Rows are points. To make a cloud, some directions were put in groups of two or more. Within a group, all points are equally far from the middle, so they leave a hole (a ring in 2 directions, a hollow ball in 3). The other directions are filled evenly. Then the cloud was stretched, turned, moved and blurred a little. How many holes are there, and how many directions does each take, smallest first?

Cloud (13 x 2):
| -0.24 | +0.56 |
| -0.03 | -0.61 |
| +0.36 | -0.69 |
| -0.30 | -0.32 |
| +0.02 | +0.01 |
| -0.03 | +0.25 |
| -0.60 | -0.14 |
| -0.66 | -0.50 |
| +0.40 | +0.25 |
| -0.43 | -0.38 |
| -0.38 | -0.48 |
| +0.09 | +0.34 |
| +0.45 | +0.35 |
Holes: 0

Cloud (21 x 3):
| +0.19 | +0.11 | -0.34 |
| +0.33 | -0.60 | +0.16 |
| +0.16 | -0.37 | +0.22 |
| -0.30 | -0.35 | +0.21 |
| -0.99 | -0.41 | +0.24 |
| -0.01 | -0.16 | -0.28 |
| +0.06 | -0.18 | -0.07 |
| +0.13 | +0.14 | -0.11 |
| +0.37 | +0.55 | -0.30 |
| -0.46 | +0.31 | +0.25 |
| -0.02 | -0.93 | +0.21 |
| +0.47 | +0.16 | +0.06 |
| -0.88 | -0.31 | +0.18 |
| +0.23 | -0.40 | +0.15 |
| -0.75 | +0.00 | +0.32 |
| -0.71 | -0.19 | +0.35 |
| -0.55 | -0.16 | -0.33 |
| +0.83 | +0.23 | -0.49 |
| -0.12 | -0.58 | -0.21 |
| +0.11 | -0.69 | -0.34 |
| -0.55 | -0.07 | +0.19 |
Holes: 0

Cloud (27 x 4):
| -0.05 | -0.43 | -0.07 | +0.44 |
| -0.34 | -0.42 | +0.36 | -0.13 |
| +0.48 | +0.32 | +0.15 | +0.01 |
| -0.13 | -0.07 | -0.03 | +0.94 |
| -0.88 | +0.05 | +0.09 | -0.08 |
| +0.22 | -0.08 | +0.34 | -0.64 |
| +0.28 | -0.37 | -0.32 | +0.43 |
| +0.01 | -0.09 | +0.41 | +0.37 |
| -0.47 | -0.01 | +0.75 | -0.97 |
| -0.60 | +0.17 | -0.24 | +0.28 |
| -0.16 | -0.28 | -0.69 | -0.11 |
| -0.39 | -0.02 | -0.16 | -0.41 |
| -0.90 | +0.22 | -0.15 | -0.09 |
| -0.17 | -0.01 | +0.50 | -0.83 |
| +0.10 | -0.19 | +0.67 | -0.12 |
| -0.47 | -0.09 | +0.17 | +0.48 |
| -0.75 | -0.49 | +0.22 | -0.03 |
| -0.08 | -0.28 | +0.06 | -0.13 |
| -0.08 | +0.15 | +0.68 | -0.44 |
| +0.41 | -0.71 | +0.27 | +0.02 |
| -0.03 | -0.19 | -0.90 | +0.19 |
| -0.24 | +0.25 | +0.03 | +0.38 |
| +0.05 | +0.05 | +0.22 | -0.54 |
| +0.01 | -0.27 | +0.01 | -0.48 |
| +0.38 | -0.20 | -0.35 | +0.91 |
| -0.28 | -0.71 | +0.50 | -0.04 |
| -0.16 | -0.62 | +0.04 | +0.06 |
Holes: 0
